Rows are points. To make a cloud, some directions were put in groups of two or more. Within a group, all points are equally far from the middle, so they leave a hole (a ring in 2 directions, a hollow ball in 3). The other directions are filled evenly. Then the cloud was stretched, turned, moved and blurred a little. Count the holes, and give their numbers of directions, smallest first.
In the rows, 128 means zero.

Cloud (21 x 3):
[[193 133  71]
 [170 111 141]
 [125  85 140]
 [136 169 147]
 [136 191  78]
 [141 146 127]
 [126 139  80]
 [131 179 115]
 [164 165  68]
 [156 109 128]
 [141 141 143]
 [157 148 112]
 [157  88  59]
 [154 176 115]
 [114 194  84]
 [115 100  65]
 [156  81 136]
 [124 123  62]
 [112 182  93]
 [183 115 124]
 [144 176 107]]
Holes: 0

Cloud, 32 rows:
[[129 166 162 100]
 [ 92 102 118 128]
 [109  76 124 178]
 [148  84  94 124]
 [136  64 176 131]
 [ 96 155 174 128]
 [114 163  80 104]
 [ 85 144 146 142]
 [116  85 101 171]
 [ 85 150 166  94]
 [142 177 111 147]
 [137  71 135 137]
 [178  90  98 167]
 [ 97 143 101 179]
 [179  94 101  83]
 [ 99 145 100  85]
 [151  74 137 138]
 [158  97 203 113]
 [ 90  69 168 101]
 [ 94 129 104 111]
 [103 139  81 172]
 [ 86  99 122 196]
 [128 102  77  67]
 [173  92 135  95]
 [135  64 152 175]
 [115 171 128  70]
 [121 153 197 125]
 [ 93 151 154 192]
 [174 150 143 147]
 [115 169 107 133]
 [106 158 183 113]
 [184  99 122 163]]
Holes: 1 (2)

Cloud:
[[141 121 138  99]
 [108 182 175 116]
 [137 106 186 138]
 [ 75 152 150 112]
 [ 95 140 124  69]
 [195 143 115 113]
 [ 84 146 160 142]
 [ 91 118  71  88]
 [140 126  90 188]
 [141  91 124 119]
 [ 68 158 170 108]
 [149 124  84  76]
 [162 102 107  98]
 [122 151 146 159]
 [196 174  73 166]
 [153  83 136 145]
 [162 118 148  73]
 [110 180 101 173]
 [170 129  98 184]
 [131 118  98  98]
 [100 180 123 151]
 [119 119  61 146]
 [109 149  60 112]
 [122 196  70 124]
 [160 166 138 102]
 [156  93 138  93]
 [156 147 153 179]
 [152 112 191 104]
 [115 104  71 148]
 [137 117  93  65]
 [193 187 120 153]]
Holes: 0

Cloud (51 x 6):
[[106  78 149  92 106 108]
 [112 127 167 150  96 105]
 [168 151 129 122  87 170]
 [ 97 128 138 174 102  88]
 [113 160  88 181  82 133]
 [109  70 146 106  80 139]
 [139 149 102 176 162  87]
 [154  74  91 189  90 122]
 [159  81 109 193 109 173]
 [ 88  77 131 163 111 180]
 [103 149 132 174 170 138]
 [140 153  85 194  87 140]
 [165 104 106 187 117  86]
 [155 139  78 189 156 155]
 [ 91  66 131 153 108  98]
 [138  51 139 114 108 113]
 [148 161  77 146  74 107]
 [125  63 117 169 129 188]
 [116  78  57 127 116  91]
 [168  94 123 188  98 110]
 [121 161 140 108 120 182]
 [ 81 131 133 166 166 146]
 [ 96  81  70 166  82 153]
 [166 155  90 121  74 111]
 [ 74 126  71 153 105 169]
 [103 144 151 174 137 170]
 [159 165 128 108 152 165]
 [132  96  67  91 141 179]
 [180  98  71 100 110  98]
 [103 161 102 180 156 148]
 [103 131 159 169  88 141]
 [182  96 118 104 166 159]
 [176  95 142 157 143  94]
 [181 126 135 125 164 166]
 [108  80  60 133  79 110]
 [107 119 155  94  92 107]
 [ 80  97 137 159 137 180]
 [158  83  69 173  99  98]
 [141  78  52 123 105  94]
 [ 78 109 139 169 111 172]
 [184 122 136 125  80 144]
 [111 177  85 113 133 164]
 [160 119  64 189  93 156]
 [168  86 113 112 124 198]
 [100 121 168 143  84 133]
 [144  78 114  87 161 165]
 [190 102 133 114  97 111]
 [138 155  82 177  77 111]
 [101 155 105  86 145 157]
 [146 141 161 128  83 126]
 [ 84  78 125 169  96 167]]
Holes: 3 (2, 2, 2)

Cloud, 78 rows:
[[126 131  79  90 148 148 125 148]
 [119 135 101  71 142 135 108  79]
 [144 169 126  67  85 116  95 119]
 [170 170 111 104  96 125 138 125]
 [132  92 111  92 102 157 156  47]
 [130 151  85  85 109 145  66  68]
 [141 112 134 111 142 120 170  50]
 [106 109 114  21 124 134 133  65]
 [165 161 156  86  63 186 111  98]
 [174 159 164  93 106 132 118 123]
 [ 51  86 160  92  98 164 144  91]
 [147 162 159 109 149 159  98 126]
 [101 122 165  26  73 110  90  97]
 [163 114 191 101 121 150  86 119]
 [156 145 155  85 127 109 145  45]
 [128  95 153 124  77 149 177 135]
 [138  81  88 103 127 140 147  97]
 [145 191 160 145 168 105 119 116]
 [163 182 107 104 148 122  99  27]
 [146 116 129 111  63 134 125 123]
 [143 125 152 108 137 178 161  78]
 [ 89 115 152 106  71 123 136 147]
 [157 174 121 131  72 134 107  86]
 [105 119  88  23 120 169 160  41]
 [158 128 139  81 109 134 124  58]
 [127 133  92  35 116 126 173 121]
 [117 167 166 128 174 120 154 117]
 [120 172 168 131 131 163  94 101]
 [108 111 134  99 113  96 164  96]
 [ 99 119 104  91 100 155 100  86]
 [145 184 128 134 132  98  76  51]
 [184 188 128 108 124 126  85  99]
 [156 141 108  59 108  96 168 147]
 [146  81 103  63  95 164 125  73]
 [ 78 100 164  90 112 143 127 171]
 [111 138 169 122 130 187 104 123]
 [113  76 119 122  76 177 101 119]
 [128 147 120  64 118 152 154  23]
 [ 79 148  89 107  76 192  99  89]
 [119 149 114 139 105 151 160  21]
 [135 167 167  63 138 131 127  51]
 [ 63  86 126 115 122 115  78  93]
 [113 176 158  63 129 180  95  51]
 [156 167 130 135 143 176 141 118]
 [111 168 148 114 120 155 133 135]
 [146 106  96  74  77 171 147  80]
 [113 188 165  56 120 168 141  76]
 [154 102 154 126 111 133 178 128]
 [ 88 135 156  46 149 165  93  71]
 [114 109 115 124 116 111 155  57]
 [152 120 116 116 115 146  79 120]
 [123 169 118 103 114 149  81  70]
 [148 120 118  89 105  75  75  87]
 [142 103 146 125  96 157 102  68]
 [ 76 125 139 126 142 194  92 143]
 [186 125 121  83  51 180 143 107]
 [124 133 133 118 137 162 114 117]
 [ 68 138  82  91 144 151 153  73]
 [127 160 110  62  61 132 138 110]
 [100 167  84 141 112 114 112 125]
 [ 75 137 116 103 167 131  82  76]
 [119 114 192 150 147 159  83  91]
 [120 168 139 128  99 122  92 138]
 [192 141 149  75  86 186 142 112]
 [ 78 104 155  72  65  73 123 109]
 [145 121 155 104 155 152 122 137]
 [122 150  77  63 109 137 177  82]
 [153  94 140  81 119 134 155  66]
 [ 98 153  79 131 117 145 185 114]
 [124 145 124 142 179 185 127  65]
 [118 105 185 130 107 102 154 106]
 [150 132 132  85  89 106  79 102]
 [147 181 167  92 108 184 103 117]
 [159 149 159  89 113 125  94  70]
 [144 119  80  68 124  96 148  62]
 [139 118 107 140 111 137 154 106]
 [ 94 114 162 104 134 155 110  83]
 [102 138  86  89 109 190  64 153]]
Holes: 0

Cloud, 84 rows:
[[104 113 184 146  91  81 127 191]
 [125 129 139  98 127  71 138 119]
 [ 76  86 119 106 129 118  82 100]
 [126 185 157 168 188 142  80 124]
 [128 194  69 161 159  96 148  96]
 [167 170 155 178  91 151 123 219]
 [ 93 125 107 133  67 128 165 176]
 [149  78 119 175  77 154 163 112]
 [125 176 131 150 188 118 170 107]
 [111 158 194 127 116  68  98 110]
 [ 62  90  91 143 106 134 150 110]
 [121 106  97 114  83  59 148 144]
 [145  61 119 165  93 109 114 101]
 [126 142 159  99  79  97  35 126]
 [137  90 123  82  98  94 156 130]
 [182 139 149 196 124 145 140 164]
 [103 116 173 170  82 126 137 147]
 [154 110 134 105 184 140 103 145]
 [194 153 136 175 132 152 145 178]
 [125 147 111 138  63 118  90 172]
 [123  65 175 105 114 118 117 157]
 [118 154 131  85  92 114 101 124]
 [ 90  99 104 125  73 170 136 122]
 [132 168 160 213 136 126 111 139]
 [ 78 178 146 185 122 104 163 118]
 [137  90 159 142 129  50 118 146]
 [146 140 163 204  96 110 150 108]
 [133 162  92 106 149 187  93 104]
 [ 80 126 148 168  65 114 120  93]
 [143 131 103 218 112 132 150 142]
 [107  88 201 141 162 117 108 143]
 [ 72  81 105 122 166 111 138 127]
 [155 145 112 113 114 141  75 164]
 [152 185 145 193 118 118  81 111]
 [132 151 215 150 105 130 104 161]
 [107 120 157 163 188 123 142  71]
 [ 86 102 189 118 170 116 120 174]
 [111 158 150 159 161 198 158 136]
 [172 122 150 153 159 114 147 114]
 [153  90 188 200  98 129  71  93]
 [135 125 104 218 103 133 138 157]
 [ 65  95 182 105 137 142  78 163]
 [ 96  70 128  85 156 144 141 132]
 [125 165 125 179  92 146  95 196]
 [189 160 153 167 120  44 101 140]
 [133 110  93 165  79 130  85 165]
 [136 100 201 128  86  82 125 177]
 [ 90  83 105 149 168 130  74  92]
 [129  90 146 162 171 145 109  74]
 [133 125  78 152 123 177 107 163]
 [137 145 123 197 150 173 161 165]
 [146 123 175 191 155 103 102  89]
 [ 96 163 128 137  98 193 121 106]
 [160 133 125  90 149 117 130 113]
 [154  65 145 147 120 104 133  96]
 [ 84 103 160 127 133  69 120  96]
 [113 130 141  99 185 107 159 183]
 [112 103  70 147 113 168 107  94]
 [137  44 124 113 102 147 145 119]
 [ 92 149 175 176 163  67 159 144]
 [124 111 123 151 188  86 142 103]
 [ 97 199 124 162 137 147 133 157]
 [193 120 159 176 161 138 147 197]
 [125 110 170 128 170  81 137 186]
 [ 98  97 137 185 150 186  91 117]
 [152  89 144 146 111  37  99 166]
 [158 104 101 118 154 142  99 132]
 [105 123  86 181 169 105  69 157]
 [145 145 161 192 131 117 145  95]
 [ 66 158 173 112 163  94  81 147]
 [ 79 165 118 155 102 143  59 134]
 [103  78 181 174 132 115 101 116]
 [ 64 146 121 113 108 153 100 150]
 [163  63 162 164 139 104 144 183]
 [147 151  82 173 177 121 128 158]
 [ 96  72 137 158 107  91  70 122]
 [ 92  92 133 153 108  66 177 128]
 [164  54 150 156 102 154 150 136]
 [104 120 172 158  63  83 125 181]
 [105 189 142 111 154 108 123 110]
 [121 162 123 139 187  81 191 125]
 [ 88 157 116 115  69 112  99 106]
 [ 47 134 197 115 157 118  66 139]
 [150 152 162 202 143 111 156 151]]
Holes: 1 (4)

Cloud:
[[121 157 188 103 122 127 141 108 164]
 [162 134 140 100  93  46 144 117 161]
 [110 136 170 215 113 131 114  77 105]
 [159 101 128 209 139 104 128 147 153]
 [115  56 118 159  84 112 132 181 130]
 [119 100 121 126 141 181 204 161 151]
 [ 71 141 113 159 103 146 136  93 189]
 [141  84 111 124 113 111  60  80 130]
 [111 121 119 106 135  60 163 190 110]
 [143 180 145 204 128 109 153 160 127]
 [102  94  81 151  82  73 149 106 159]
 [138 123  53  62 122 168 120 117 171]
 [129 154 178 177 109 124 105 141  86]
 [156  81  79 111 119 178 134 146  83]
 [146 191  69 150 154 108 121 195 125]
 [177 155  71 117 123 152  96 130  75]
 [128  74 162 134  54 116 121  87 133]
 [101 167 118 172 124  44 117 174 152]
 [135  72 118 104 169 157 103 113 108]
 [113 165  82 170 153  70 147 191 119]
 [111  90  85  82  74 159 159 145  97]
 [ 92 144 107 183 156  65 163 132 137]
 [ 90 127 142 215 129  80 158 116 100]
 [149 106 132 107  67 141  83 117 102]
 [106 150  82  91 190 115 136 161 138]
 [117  93 132 167 165 105 167 183 118]
 [ 69 153 102 121 129 146 111 143  75]
 [126 101 137 145 165  84 187 124 167]
 [157 128  75  62 144 111 114 142  88]
 [ 80 133 108  91 164  77 154 146 155]
 [197 105 144 119 120 130 127  88 182]
 [125 132 124 120 161 101 163 120 225]
 [163 140 122 107  97  65  78 137 150]
 [180 173 166 164 155 145 124 118  97]
 [113  69 109 114 122 122 200 132 163]
 [160 106 122 199 116 126 170 121 152]
 [ 80 124 158 109 105 114 164 174 106]
 [114 102  98 186  85 132 100 166 157]
 [123 150 110 154 166 100 161  97 193]
 [145 150 176 134 140 165 195 134 154]
 [133  82 136 213 125  68 120 100 134]
 [126 136  98  45  85 128 155  95 145]
 [ 89 105 163 117 133 132 200 100 128]
 [138 134  76 123  83 211 153 147 154]
 [162  95  89  76 113 116 177 148 114]
 [ 98  92 156 115  86 126 149  78 193]
 [152  88 172 122  70 148 156  80 161]
 [153  90 151 158  55 137 113 132 121]
 [124 113 120 107 121 111 111 151  32]
 [126 183 175 173 116  97 137  90 165]
 [127 128 113 167  53 107 142 154  85]
 [ 64 147 112 129 105 111 122  96  52]
 [165 120 128 181 151 135  96 149 172]
 [167  95 139 145  81  65 163 146  96]
 [ 77 118 108 126 164  98  97 125  67]
 [122 111 128 129 168 102 134 162  49]
 [150 111  91 113 159 137 182 121 196]
 [152  49 145 138 120  83  93 124 135]
 [106 130 156  90  69  78 142 101 113]
 [205 115 142 124  97 120 144 119 183]
 [160 139  99 153 101  53 172 141 120]
 [ 92 157 164 125  75 100 154  68  95]
 [126 161 190 175 117 108 163  61 154]
 [ 73 169 111 135 141 129 132  63 135]
 [100  86 135 147 117 128 209 152 170]
 [ 97 120  61  93  89  83  82 155 125]
 [156 140  34 113 131 129 126 172  92]
 [ 86 141 126 156 140 164 103 109  60]
 [135 137  56 105 106 102 104  66 136]
 [128 130 146 107 127  32 154  92 110]
 [133 133 105 119 200 124 171 123 116]
 [102 118  77 181  83 137 127 127 156]
 [168 156 198 179 139 110 149 117 141]
 [ 41 147  87 116 139 110 150 129 121]
 [133 142 142 189  94  35 148 113  76]
 [113 178  94 101 171 148 171  96 122]
 [144 180 184 175 124 144 135  61 116]
 [ 91  87  94  93  66 145 150  83 111]
 [196 157  92 154 128 107 118 167  91]
 [101 120 181 150 130  79 186  62 131]
 [122 112 160 132 158  65  98 139  98]
 [104  68 172 170  92 135 114 104 111]
 [109 104 150 146 142 163 101 168 114]
 [171  54 123 116 108  88 120 141  70]
 [120 149 164 188 118 163 181  69 129]
 [179 119  96  59 117 135 101 135 140]
 [134  97 173 133  93 120 157  74 197]
 [150 130  96 101 101 163 116 139  49]
 [154 159 153 100 152 158 174 121 102]
 [138 147 186 190 125  97 105 144 118]
 [117 141 148 151 145  80 203 159 165]
 [ 72 191  85 158 137 111 155 126 160]
 [103  81 117 123  54  84 100 129 138]
 [182 100  83  90 136 119 110 148  66]
 [109  68  67  71 117 144 111 141 122]
 [ 97 166 149 132 130 144 109  89 171]
 [105 107 105 104 128 124 172  69 193]
 [123 140 184 149 105 130 126 156  86]
 [135 132  95  71 107 114  75 122  98]
 [113 124 128 187 156  97 164 177  90]
 [134 116 175 162 146 101  84  73 144]
 [109 117  95 109 186 166 109 125 110]
 [150 125 173 183 154 100 109 163  97]
 [150 160 197 161 124 104 107 108 127]
 [152 139 160 122 163 175 126  56 130]
 [181  98 149 124 180 149 128  95 136]
 [110  86 160 163 159  48 154 101 120]]
Holes: 2 (2, 6)

Cloud, 107 rows:
[[184 124 149  74 162 169  92 176 165]
 [117 166 121 157 185 117  84 104 176]
 [129 127 119 125  61 134 101  81 212]
 [202 177 160 145 181 126 147 158 181]
 [132 164  81 156 127 110 118 112  91]
 [180 159  91 131 118 115 147 104 194]
 [101 113 114  71 163 154  80 130 194]
 [189 129 101 150 136  83  88 154 157]
 [151 177  95  97 126 126 159 122  99]
 [118  76 143 102  91 119 154 107 190]
 [180 101 158 166 154 165 114  66 101]
 [ 81 107 225 135  98 116 146 100 111]
 [177 132 131 148  77 171 143 150 151]
 [165 155 113  88 137 115 144 137  72]
 [110 171 122  77 143  86 124 113 181]
 [168 135 186  87  99 173 146 151 143]
 [150 131 215 100 110 179 145 117 104]
 [121 138  61 115 145 107  91 134 175]
 [108  93 139  97 104 111 195 154 117]
 [130  95 215 138 123 127  66 117 140]
 [160 105 169  85  89 168 128 184 150]
 [129 159 180 101  85 127  82 174 134]
 [156 140 181  96 161 162  90 141  99]
 [ 89 147 125 170 116  84  90 118 161]
 [183 163  89 122 125 142 162 134 177]
 [126 193 165 107 130 121 153  86 177]
 [151 199 166 107 150 167 145  93 107]
 [171 151 203  96 104 165 141 116 145]
 [151 146 194 131 100 106  69 151 161]
 [154 152  95 139 125 114 141  52 191]
 [ 74 107 209 159 118 171 124  97 120]
 [200 149 140 172 116 115 146 151 202]
 [ 77  87 101  95 136 119 115 169  96]
 [156 122 149  74 122  85 107 110  87]
 [147 136 134 173  78 103 110 166 111]
 [103 119 199 114 131 127 180 156 169]
 [ 54 103 173 174 111 154  84 100 104]
 [127 110 191  94 140 135 170 164 216]
 [177 115 121  98 115 174  72 145 142]
 [125  85 138  71 141  99  96 170 133]
 [186 113 150  99 122 164 175 110 121]
 [145  85 181 161 136 120  55 115 136]
 [ 98  79 140 166 148 122  76 164 157]
 [116  99 128 162 154  70 127  89 163]
 [ 97 144 117 176  92 146  71 180 156]
 [185 135 119  71 147  90  99 155 151]
 [169 147  71 124 146 131  78 142 154]
 [176 102 153 102  94 126 174 115 134]
 [163 143 114 157  90 173 123 146 214]
 [ 81  98 168 176  94 122 130 120 165]
 [150 115 142 171 154 101 107 134  64]
 [125 148 160  80  67 117  77 109  92]
 [161 151 146 170 108  78  98  95 112]
 [181 141 130  70 147  88 103 136 138]
 [139 100 157  79 129 112 187 139 171]
 [113 126 130  96  91 149 151  72 200]
 [141 147 162 185  72 164 118 167 122]
 [151 119 177 161 178 133 101  93  73]
 [141  90 134 163 152  70 147 156 187]
 [185  90 126  79 180 131 111  97 157]
 [199 121 155 171 126 105 156 155 185]
 [135  97 182  87 172 136  72 154 171]
 [177 111 128 150 133 135 195 141  97]
 [118 119 177 177 154 135 201 142 112]
 [153 163  92 110 123 154 166 117 186]
 [ 77 117 169 168 152 186 124 164 138]
 [147 116 163 158 171  78 119 147 113]
 [ 87 152 138  87 174 120 170 116 119]
 [ 80 142 149 148 144  91  58  92 165]
 [167 160 160  90 135 128 191 165  97]
 [182 138 106 135  92 102 146 162 160]
 [167 167 183 125 144 188 104 169 158]
 [143 120 162  86 179 172 140 179 101]
 [125  77 177  68 116 115  74 130 162]
 [ 74 108 186 141 137  77  97  95 110]
 [179  92 170 169 120 135 164  94 155]
 [150  93 164 166 114  78  87 112 111]
 [158 147 106  77 127 126  61 143 142]
 [143 188 181 172 104 146 163 109 108]
 [108 119 165  82 129 131 180 118 190]
 [101 147  89 123 124 207 155 147 124]
 [143 172 160  86 108 193 114  86 149]
 [154 113 153 178 177 160 158 132  79]
 [131 103 171 139 193 118  82 151 153]
 [113 107 212 152 106 150 123 194 109]
 [119 101 117  92 151  97 158  62 130]
 [147 118 174  81  94 100 149 166 123]
 [165 136 223 121 104 159 102 111 156]
 [118 140 131 175  68 170  79 137 103]
 [108 140  57 137 146 119  99 170 152]
 [115 167  73 172 163 145 122 166 117]
 [155 169 191 118 111  86 130 121 120]
 [107  94 184  85  82 128 157 166 105]
 [121  99 200 156 116 111 141 188 168]
 [ 91  76 125 159 130 116  71 135 162]
 [ 61 146 131  88  67 112 129 112 109]
 [187 163 101 171 165 157 130 153 134]
 [110 101 170 167 139  84 110 141  72]
 [105 195 154 127 159 184 152 137 137]
 [130 200 158 105 133 187 159 122 113]
 [ 92 129 122  91  75 129 139 137 191]
 [166 144 115  82  96  88 107 157 160]
 [186 129 143 168  83 145 136 153 176]
 [191 116 176 171 106 125 128 168 204]
 [154 101 122 145 104 105  83 139  82]
 [100 106 128 109  96 160 167 113 181]
 [133 169 200 159  75 121 124 114 105]]
Holes: 3 (2, 2, 3)
